Rows are points. The points of each table are mixes of a few directions, plus a little noise. How many directions does each table use, and how many do they share? Where both have some left over, give the other angles between the two spaces (their principal angles), to ten degrees, smallest first.
In the rows, zero is written as 128.

First, 4 rows:
[[127 135]
 [130 116]
 [117 192]
 [138  68]]
Second (5 x 2):
[[121 171]
 [123 155]
 [125 151]
 [143  46]
 [129 118]]
Directions: first 1, second 1, shared 1

First (6 x 3):
[[127 136 195]
 [130 115  14]
 [128 130 142]
 [128 129 134]
 [128 129 139]
 [128 129 144]]
Second, 4 rows:
[[128 126 106]
 [130 119  48]
 [127 135 187]
 [128 133 171]]
Directions: first 1, second 1, shared 1

First, 6 rows:
[[138 117 136 120 128 131]
 [ 92 150 162 113 122  71]
 [ 78 118 151 149 156 152]
 [181  85 104 204 166 186]
 [152 127 118  91 106 129]
 [124 172  96  90  91  99]]
Second (9 x 6):
[[105 148 111 109 115 151]
 [172 120 175  83  97  80]
 [151 120 166  87 107  96]
 [ 73 113 147 171 173 133]
 [151 163 102 154 108 129]
 [138 170 125 124  93 119]
 [112  86  89 158 179 167]
 [139 170 138 123  91 109]
 [111  61  98 144 191 167]]
Directions: first 4, second 4, shared 3; angles 40

First (10 x 9):
[[136 150 158 157 112 139 127  96 114]
 [111  93  77  81 157 105 124 174 153]
 [126 154 148 164 114 119 102  72 129]
 [155 126 156 118 122 176 189 180  90]
 [136 142 150 147 118 142 135 113 114]
 [127 180 173 197  96 119  86  23 125]
 [133 120 126 117 132 136 145 152 121]
 [110 119 101 119 139  97  98 114 154]
 [145 124 142 120 126 156 163 161 107]
 [101  74  49  59 170  85 111 188 173]]
Second:
[[ 62 116  43  53 169  86 178 202 195]
 [132 139 155 149 112 139 112 105 116]
 [208  88 138 138 129 154 134 144  80]
 [122 138 149 138 118 138 116 119 120]
 [151 141 151 166 114 129 108  77 112]
 [168 128 132 159 123 122 119  86 114]
 [138 130 134 139 124 128 123 115 122]
 [ 43 146 122  86 134 128 137 175 165]]
Directions: first 2, second 3, shared 1; angles 40

First:
[[ 84 127 162  99 163 102  93 101 153 134  98]
 [144 121 115 129 123 131 140 140 118 127 146]
 [ 81 122 186 173  91 146  41  82 154 125  57]
 [128  89 122  96 153 108 120 139 128 127 165]
 [ 99 114 143  84 174  94 115 119 144 132 133]
 [137 106 114 107 145 116 138 143 123 127 159]
 [177 229  82 134 133 145 249 150 106 134 124]
 [154 160 114 164  95 156 158 134 114 125 119]
 [150  86 120 167  81 155 101 140 113 120 153]]
Second (11 x 11):
[[149 114 121 171  80 159 117 133 115 120 133]
 [136 118 110 100 154 112 151 144 122 129 159]
 [127 115 110  59 193  85 163 144 128 133 171]
 [128 139 133 149 109 142 119 122 126 127 112]
 [127 179 108  57 207  85 206 139 132 141 140]
 [115 104 163 204  52 172  46 103 135 118  82]
 [104 119 127  50 206  75 142 130 142 137 151]
 [132 118 130 148 105 141 112 128 124 124 126]
 [137 105 138 191  62 167  85 122 121 116 114]
 [123 145 148 174  83 156 101 110 132 124  86]
 [132 154 116 101 155 115 166 132 126 133 133]]
Directions: first 3, second 3, shared 3

First, 8 rows:
[[ 74  98  71 132 103  97 171 103 167 129 103 158 153 175]
 [ 85 138 203 133 118  95 137 138 134 141 159 114  99 129]
 [136 148 178 108 107  69  98 147 113 155 141 123 150 110]
 [174 131 102 120 132 144 106 132 111 127 114 131 150 116]
 [ 54 160 195 133 166 103 132 125 141 115 179  92  68  91]
 [164 137  94 116 143 137 103 127 115 121 117 128 148 105]
 [191  73  30 158 122 247 167 114 129 106  75 160 133 186]
 [147 139 150 125 133 132 111 138 114 131 136 118 124 112]]
Second, 8 rows:
[[196 178 178 100 155 115  51 156  79 135 153  96 135  52]
 [152 134 121 121 133 131 112 132 117 128 125 127 138 114]
 [166 104  39 126 123 156 132 114 131 120  86 154 169 147]
 [ 78 107 126 144 114 128 171 116 157 127 126 139 112 166]
 [129 119 106 130 124 135 134 124 132 126 118 135 135 138]
 [139 142 147 124 134 123 112 135 119 131 138 118 124 111]
 [152 165 188 114 145 111  81 149  99 135 158 101 117  77]
 [ 10  76 120 166  97 125 229  99 192 124 124 153  91 216]]
Directions: first 4, second 2, shared 2

First (8 x 20):
[[123 108 123 123 134 100 198 164 115 151 149 136 114 119 109 145  91 139
   48  72]
 [ 71 152 123  95 118 166 108 147 141  74 156 128 185 121 178 135  93  92
  164 171]
 [164 107 195 154  90 103 144 137 117  63  74 142   7 105  93  79 144  71
  127 147]
 [203 124 115 141 124 129 183 116 136 192 152 121 171 128 121 132 138 197
   57  89]
 [ 96 143 159 137 131 116  78  87 148 156 146 128  99 133  87 145 137 108
  165 187]
 [114 118 130 133  96 149 102 110 103 103 102 138  96 148 159 112 120 103
  170 134]
 [120 137  75 115 171 131 113 138 130 155 133 117 196 136 145 147 141 166
  136  96]
 [135 138 105 127 156 130  97 125 135 132 111 119 158 131 132 128 161 145
  159 127]]
Second, 10 rows:
[[123  99  95 117 102 115 175 131  82  73 105 148  97 143 145 115 116 148
  112  77]
 [219 136 112 151 134 170 141 141 147 229 141 106 216 126 165 128 133 176
   73  78]
 [ 80 125 125 111 138 103 135 146 119  77 124 137 101 120 112 133 119 107
  135 129]
 [ 78 167 137 125 151 153  31 127 164 130 131 113 165 121 136 138 141  81
  204 184]
 [144 122 114 148 107 108 104  76 111 104  91 139  83 146  98 108 178 157
  161 117]
 [167 131 152 142  75 125 152 120 132  67 113 140  98 110 112  92 144 124
  108 127]
 [125 162 147 138 155 164  46 114 171 198 146 104 183 128 140 144 141 108
  177 184]
 [ 73  97  95 108 158 119 120 100  84 160 127 135 100 176 148 158 107 143
  170 134]
 [150 119 166 120 106 130 199 158 134 114 157 133 117 106 132 123  86 110
   65 141]
 [122 123 137 119 155  93 178 166 135 127 145 128 119 104  93 141 115 128
   74 110]]
Directions: first 6, second 6, shared 4; angles 40, 40

First, 11 rows:
[[160 195 132 114 145 140 127 123  64 166 109 177 180 138 105 153 139 183
  143 183 187 114 105 126]
 [110  93 123 134 109 117 114 137 163 118 132 104 113 122 146 124 122 105
  120 103 106 141 146 128]
 [129 131 126 127 125 127 121 132 124 135 126 130 135 129 129 133 128 132
  128 132 135 130 131 127]
 [130 146 112 117  97 112  75 152 116 178 106 138 189 125 142 162 135 161
  131 156 174 146 143 125]
 [133 127 141 133 160 145 177 105 122  93 143 131  88 133 111 103 126 115
  130 117 103 108 108 130]
 [107 102 105 123  69  96  51 167 164 170 114 107 173 114 167 158 127 133
  120 124 147 164 167 125]
 [110  86 127 137 123 125 137 127 167  95 142  99  85 124 138 108 121  90
  119  90  86 133 141 129]
 [110  79 137 146 149 138 179 108 170  63 157  93  45 126 126  86 117  73
  117  77  57 119 126 132]
 [150 176 129 116 136 134 124 126  83 158 115 162 170 135 111 145 136 167
  139 168 170 119 114 126]
 [139 146 130 125 141 137 139 121 108 130 125 142 134 133 118 129 131 139
  133 140 137 120 118 127]
 [132 128 139 134 152 142 167 111 125 100 139 130  94 134 113 110 127 117
  128 119 107 112 113 130]]
Second:
[[115 173 120 125 140  98 154 105 124 131 143 133 106 111 127 129 122 138
  109 128 132 144  97 149]
 [150 132 132 132 134 156 117 143  92 132 104 158 156 160 120 117 129 123
  156 131 152 103 134 124]
 [115 136 106 129 102 104  87 149 134 151 116 133 151 130 155 130 119 120
  127 110 151 148 143 139]
 [151 110 159 118 139 158 154 111 131 129 142 108 133 111  94 161 153 170
  130 184 110 109 126  98]
 [100  63 103 163 112 134 101 165 157  74 114 127  82 174 174  44  93  11
  145   7  90 125 161 150]
 [111 154 117 126 128  99 135 120 134 133 136 126 116 114 137 129 121 132
  112 122 133 147 113 144]
 [141 109 148 123 132 146 141 118 132 126 135 113 129 118 109 145 143 149
  129 160 114 115 132 108]
 [141 146 140 113 131 128 133 113 118 153 134 125 151 108 108 167 144 180
  121 182 142 128 117 116]]
Directions: first 2, second 4, shared 2

First:
[[117 118 121 141 118 124 106 145 163 146 123 117 133 139 112 136 131 139
  117 131 142 137 115 102 121 133 157 113 120 109 122 138]
 [142 122 118 122 120 125 129 142  95 119 128 147 130 119 142 141 116 123
  158 116 112  99 151 138 132 127  90  88  99 139 125 127]
 [120 131 175 131 122 147 155  72 135 140 127 118 120 108 136  71 124 137
   76 134 132 181 126 174 138 133  68 229 168 108 131 135]
 [ 99 150 150 137 154 133 133  94 197 140 130  84 126 147  97  98 159 133
   67 157 162 189  75 105 123 127 225 225 197 113 140 122]
 [132 150 140 113 153 133 158 100 108 105 137 126 121 124 134 114 139 112
  127 135 122 131 125 146 135 118 142 171 160 152 141 111]
 [140 128 114 121 130 124 129 142  99 114 131 142 129 125 137 146 122 120
  158 119 115  97 144 131 129 123 115  89 109 144 128 121]
 [133 110 102 134 111 117 102 168 125 135 123 140 134 134 127 160 117 132
  156 118 125  99 139 107 123 132 125  55  87 124 117 134]
 [122 147 139 123 149 132 144 106 137 118 134 115 125 133 121 114 143 121
  111 141 135 145 111 128 129 122 167 177 166 137 137 116]
 [140 134 105 118 138 119 125 149 102 109 132 139 129 133 132 156 130 115
  166 124 117  90 136 116 128 121 148  80 111 151 131 117]
 [130  79 124 152  70 129  91 161 136 169 110 147 135 114 138 133  90 157
  128 104 126 126 157 135 124 148  26  65  61  84 102 166]
 [135 137 120 119 141 125 135 131 112 112 132 130 127 132 130 138 135 116
  145 129 123 112 128 124 130 123 147 118 130 145 133 117]]
Second:
[[129 115 122 140 114 125 122 138 120 135 133 116 126 138 124 120 122 134
  141 119 133 130 133 122 128 132 121 114 118 134 122 128]
 [137 133 129 155  98 131 125 127 159 101 154 178 127 142  98 109 111 152
  150 120 129 117 138 119 172 117 119 117 125 113 174 129]
 [156 145 150 145 124 157 128 110 186 104 142 160 126 139 129 135 108 153
  122 143 110 121 143 121 170  97 127 141 132 123 122 127]
 [104 106 110 113 140 102 131 148  74 148 109  99 132 116 134 129 144 105
  132 117 146 144 115 131  88 160 133 121 125 135 131 129]
 [131 169 142  89 150 148 134  91 145 134 111 123 122 104 141 147 150 112
   88 151 105 110 121 154 116 105 141 155 151 121 108 126]
 [100  93 103 108 132 106 117 157  35 197  99   7 119 128 159 128 154  96
  127 112 146 145 120 135  42 160 123 101 105 161  48 127]
 [159 125 153 150 156 147 142 124 195  79 133 195 148 134 142 154  98 153
  124 148 120 150 134 106 180 115 140 164 141 128 143 129]
 [130 155 129 139  92 132 124 113 156 107 154 177 118 131  89 104 124 141
  139 121 121  96 134 137 165 112 119 115 131 102 182 128]
 [108 110 114 115 138 106 130 143  80 149 113  99 130 118 134 128 144 109
  130 120 144 140 116 130  92 155 131 121 125 135 126 128]]
Directions: first 3, second 4, shared 0; angles 50, 80, 80

First:
[[139 147  87 100  71 209  73  70 122  85  34 115 118 136 138  24 106 103
  138  42  93 140 227 160  56 190 130 240 119 117 206 123]
 [125 123 139 136 144 106 141 142 129 139 154 131 131 125 125 156 133 135
  125 152 139 125 101 120 148 111 129  97 130 131 106 130]
 [131 135 114 119 109 156 110 108 126 114  96 124 125 131 131  93 119 119
  131  99 116 133 162 139 104 149 129 167 125 123 154 126]
 [131 133 116 120 113 150 113 113 127 117 102 124 125 129 131 100 123 121
  131 104 119 130 155 137 109 144 128 158 126 126 150 126]
 [127 129 130 128 130 125 129 130 129 129 133 128 129 128 127 131 129 129
  127 131 130 127 125 126 130 126 127 123 129 128 125 128]
 [118 109 169 155 183  49 180 184 134 169 219 140 139 121 119 229 150 154
  118 210 163 116  31  97 198  66 125  18 137 140  51 133]
 [128 124 135 133 136 117 136 136 128 134 141 130 130 127 127 142 131 131
  126 140 134 126 114 123 138 119 127 112 130 129 117 129]
 [127 127 131 130 132 123 132 132 128 131 136 129 128 127 127 136 130 130
  127 134 130 127 121 126 134 123 128 120 129 128 122 129]
 [125 122 141 136 146 104 144 145 130 142 156 131 131 125 126 160 134 135
  125 154 140 124  99 119 150 109 127  93 130 131 104 130]
 [120 114 158 148 170  69 168 171 133 158 197 139 137 122 121 204 143 146
  120 191 153 119  56 104 181  83 127  47 135 136  71 132]
 [138 147  89 102  76 203  79  75 122  90  41 117 118 135 138  31 109 105
  137  48  97 139 219 157  62 187 131 231 120 118 201 122]]
Second (8 x 32):
[[173 111 102 108 112 126 101 113 135 148 107 132 139 112 114  92 123  87
  164 105  85 138 169 110  94 155 118 180 139 137 134 133]
 [ 73 141 151 161 140 106 150 150 116  98 148 133 132 136 134 152 122 162
   92 144 152 145  92 158 153 104 144  75 122 118 122 123]
 [158 136 107  93 102 188 103  92 133 128  82 111 111 137 137  88 129 112
  145  93 123 105 175 120  98 159 116 194 122 128 162 126]
 [177  81 121 134 146  39 124 157 142 181 174 156 165  88  88 146 130  81
  172 155  72 157 117  88 126 120 118 116 155 150  75 141]
 [206 125 118  62 128 201 127  97 152 185 116  97  90 144 145 149 161 117
  164 140 160  39 139  62 135 138  90 171 120 144 124 130]
 [114 132 138 136 136 121 139 136 125 124 139 129 127 132 131 143 130 141
  117 139 141 126 111 133 140 117 132 107 126 126 122 127]
 [115 154 134 111 124 189 136 111 126 114 109 107  98 154 155 136 138 157
  107 124 174  87 126 133 139 127 125 132 111 120 150 121]
 [  7 144 153 215 134  51 144 167  94  44 149 158 164 122 119 120  90 167
   63 123 119 224  95 220 137 102 178  51 128 103 135 124]]
Directions: first 1, second 3, shared 1

First:
[[121 139 128 115 145 123 138 104 148 128 152 136 125 137 141 133 126 120
  126 127 126 130 122 127 134 123 134 149 127 117 121 108]
 [137 115 131 143 107 153 105 152 106 126  93 105 124 120 131 118 129 140
  144 133 122 130 149 136 129 135 123  99 143 139 150 155]
 [119 156 137 100 157 160 122  58 184 125 182 118 100 155 200 138 128 118
  144 129 106 143 146 142 157 121 150 171 154  94 133  85]
 [137 123 138 138 111 173  94 131 125 124 103  96 112 130 164 120 130 139
  156 134 109 136 165 144 142 133 130 108 160 129 158 146]
 [129 111 115 142 119  84 150 171  95 131 108 150 156 110  63 127 127 130
  102 124 153 113  98 110 103 130 113 111  95 148 108 146]
 [128 105 109 146 116  50 170 193  77 133 101 171 175 100  19 125 125 128
   83 120 168 105  72  96  85 129 104 104  72 159  92 152]
 [119 154 138 104 153 164 118  64 179 126 173 115  98 154 201 137 128 119
  147 131 105 143 151 143 156 122 149 166 157  97 137  92]
 [132 119 124 136 118 116 132 149 110 128 112 134 138 119 102 125 128 132
  123 128 135 122 118 123 118 130 121 115 117 138 125 141]]
Second, 8 rows:
[[146 127 126 138 131 117 132 117 127 128 129 151 122 156 116 120 121 129
  119 129 127 120 109 127 126 123 115 131 118 134 146 129]
 [135 133 135 125 147  63 165 128 130 141 150 184 127 135  79 121 123 129
   82 139 133 133  83 116 118 108 126 144  84 141 119 124]
 [125 104 100 132 147 162  92 138 106 136 113 128 170 162 108 123 122 101
  137 120 124  87 103 105  84 150 106  96 146 120 125 112]
 [147 136  92 133 132 142 135  65 153 104 156 142 128 192 150 144 114 106
  152  93 146  89 105 125 132 139  97 164 138 102 142  93]
 [116 119 150 117 149 176  76 147 123 152 114 105 127 124 152 107 135 129
  133 159  82 147 151 131 117 129 149  92 158 128 139 130]
 [154 122 139 144 129 104 132 132 118 137 119 163 112 149 100 108 121 139
  105 145 116 133 108 129 127 113 118 120 108 147 157 145]
 [139 132 142 142  87 141 129 138 125 112 101  94  98  99 155 129 134 155
  152 127 131 149 174 152 163 126 133 126 139 138 149 163]
 [ 65 153 139  92 103 122 167 157 142 115 140  55 140   7 165 170 158 135
  144 111 163 167 189 136 158 136 178 153 135 114  46 129]]
Directions: first 2, second 5, shared 2

First (8 x 32):
[[118 194 152 130 106 102 137 134 185 102 152 135 139  92 143 101 142 141
  145 145 123 115 133 151 131 118 150 135 102 160 115 129]
 [ 72 129 149 117  85  63 157   7 202 112 151 108 102 133 149 122 118 125
  102  91 140 120  90 119 138 115 149  95  92  80 141 128]
 [123 102 123 126 131 127 130 106 117 138 118 122 119 143 126 137 119 122
  121 114 133 130 120 119 130 129 122 119 135 107 136 126]
 [178  92 100 132 169 194  91 227  33 152  98 141 149 144  98 148 129 123
  136 151 122 141 159 118 113 141  97 153 168 157 120 133]
 [150 162 131 129 131 146 107 193 119 114 133 145 156 107 121 116 138 136
  144 156 119 126 154 142 119 128 126 152 125 175 111 139]
 [122  61 110 119 132 137 119  92  86 148 113 116 114 168 115 154 110 115
  100 101 142 140 116  99 125 132 106 113 141  88 140 131]
 [155 145 119 155 174 148 163 175 122 151 112 132 107 109 139 128 146 132
  169 144 113 120 132 153 142 135 136 129 166 131 135  95]
 [104 137 141 115  93 103 119  90 157 108 147 125 135 128 132 121 122 129
  111 119 134 125 121 123 125 121 134 124  98 126 123 142]]
Second (10 x 32):
[[102 158 140 123  90  95 135  78 185  97 149 119 123 108 137 113 130 130
  127 119 133 120 121 136 124 123 148 119 102 121 129 133]
 [137 150 116 126 106 144 100 154 127  99 132 129 142 106 112 119 137 130
  137 140 126 126 151 136 106 133 127 143 127 154 120 138]
 [102 132 179 131 151  77 180  90 162 171 139 140 119 152 169 125 120 136
  113 122 131 126  84 124 178 108 142 109  98 113 127 117]
 [154  76 114 129 166 165 113 172  52 164 102 134 135 162 113 155 119 122
  119 132 129 142 133 108 130 136 101 137 155 126 129 130]
 [122 129 162 106 113 115  99 143 117 131 146 149 168 146 128 124 115 136
   96 140 132 134 126 111 135 114 117 145  85 162 104 160]
 [136  75 105 135 162 147 143 118  88 160 103 117 102 155 125 152 122 118
  128 112 130 136 115 117 137 137 114 112 163  89 147 110]
 [130 195 161 139 136 104 161 156 179 126 147 143 132  97 155 101 144 143
  155 154 116 114 127 158 149 119 154 134 110 161 116 116]
 [143 123  47 150 118 174 126 113 128  84 103  88  79  82  99 134 148 112
  175 111 125 120 156 153  80 160 132 117 200  86 161  97]
 [ 99 156 144 100  55 100  86  88 165  76 163 128 161 116 118 109 120 131
   99 123 139 127 136 119 104 118 133 137  73 152 112 169]
 [155  83 113 140 182 162 137 168  68 174  98 132 116 156 126 150 125 121
  135 131 124 137 125 118 141 136 110 125 167 114 136 111]]
Directions: first 3, second 4, shared 3

First (11 x 32):
[[113 112 147 119 116  93 120 135 147 100 116 112 160  94  95 114 136 135
  116 115 129 102 165 114 135 126 113 157 127 129 120  97]
 [155 104 124 129 194 183 220 108  95 150 149 196 129  83 249 185 188  40
  188 204 141 180 105 166 132 110 161  56 106  91  93 156]
 [145 145 110 137 147 180 145 116 106 163 151 148  93 173 166 147 124 109
  146 147 122 159  90 148 122 124 143  94 138 121 139 165]
 [124 148 133 129 119 164 110 119 131 152 161 117 109 204  89 115 106 134
  122 113 106 129 138 129 128 121 114 134 170 126 156 151]
 [142 107 134 127 172 159 191 116 111 133 141 172 139  85 201 164 174  68
  167 178 136 157 124 151 133 114 147  87 113 102 102 139]
 [133 121 140 126 155 169 162 111 122 144 159 155 132 141 151 145 151  84
  151 155 119 146 142 144 136 110 132 105 146 106 123 146]
 [117 135 119 129  89  72  79 147 144 105  94  92 130 115  81 100  97 186
   94  87 134  97 126 103 121 149 119 167 114 155 136 100]
 [130 131 123 130 129 134 128 128 125 134 131 129 120 136 132 130 125 129
  128 129 127 133 121 130 127 128 130 124 129 129 132 134]
 [105 118 146 120  93  67  88 145 158  90 103  92 161 100  61  95 117 167
   94  90 128  84 169 101 133 137 104 178 125 145 127  85]
 [130 157 103 135  94 112  76 139 128 136 110  95  93 172  94 107  79 186
   97  91 128 119  92 115 115 150 126 147 128 157 155 132]
 [117 130 125 126  97  76  92 145 142 104  98  99 138 109  90 104 109 173
  101  96 136  99 133 106 125 144 120 161 115 149 131 100]]
Second:
[[ 67 113 132  91 147 162 209 180  74 153 117 149 115 102 151  69 130  85
  120 103 192  19 181 169 131 207 186  93 177 109 175 115]
 [134 139 104 152 114 174 161  71 173 145 131 154 159 105 141 138 145 133
  140 194 131  97 154 118 127 168 134 132 102  96 162 174]
 [149 154 107 130 102 105 109 107 107 124 123  94  88 183 131 169  77 187
  102 122 123 182  95 126 143 129 102 166 127 107  85 136]
 [129 145 154 134 139 179 110 157 156  98 124 138 163  73  98  98 157  93
  124 130 137  86 140  95 127 132 151 133 115 136 144 105]
 [130 111 105 145 139  86 137 110 141 170 162 163 143 127 141 123 168 110
  170 149 110 139 132 166 126 102 116 104 116 143 163 130]
 [167 173 113 152 109 114  74 118 140 114 143 110 119 150 102 155 113 166
  115 133 110 183  87 111 146 102 101 176  99 124 100 112]
 [135  95 174 125 146 128  87 140 160  89 114 122 159  99 109 126 152  98
  139 114  94 151 122  89 102  70 120 107 121 171 109 123]
 [123 139 119 123 131 104 126 156  99 141 142 128 109 141 124 116 124 127
  125 105 139 128 119 153 140 127 131 132 138 130 131 100]
 [117  83 144  99 125  99 138 113 101 118  97  95  97 172 154 158  86 152
  116 103 114 167 122 125 110 114 111 107 159 135  83 159]]
Directions: first 3, second 5, shared 0; angles 50, 60, 90
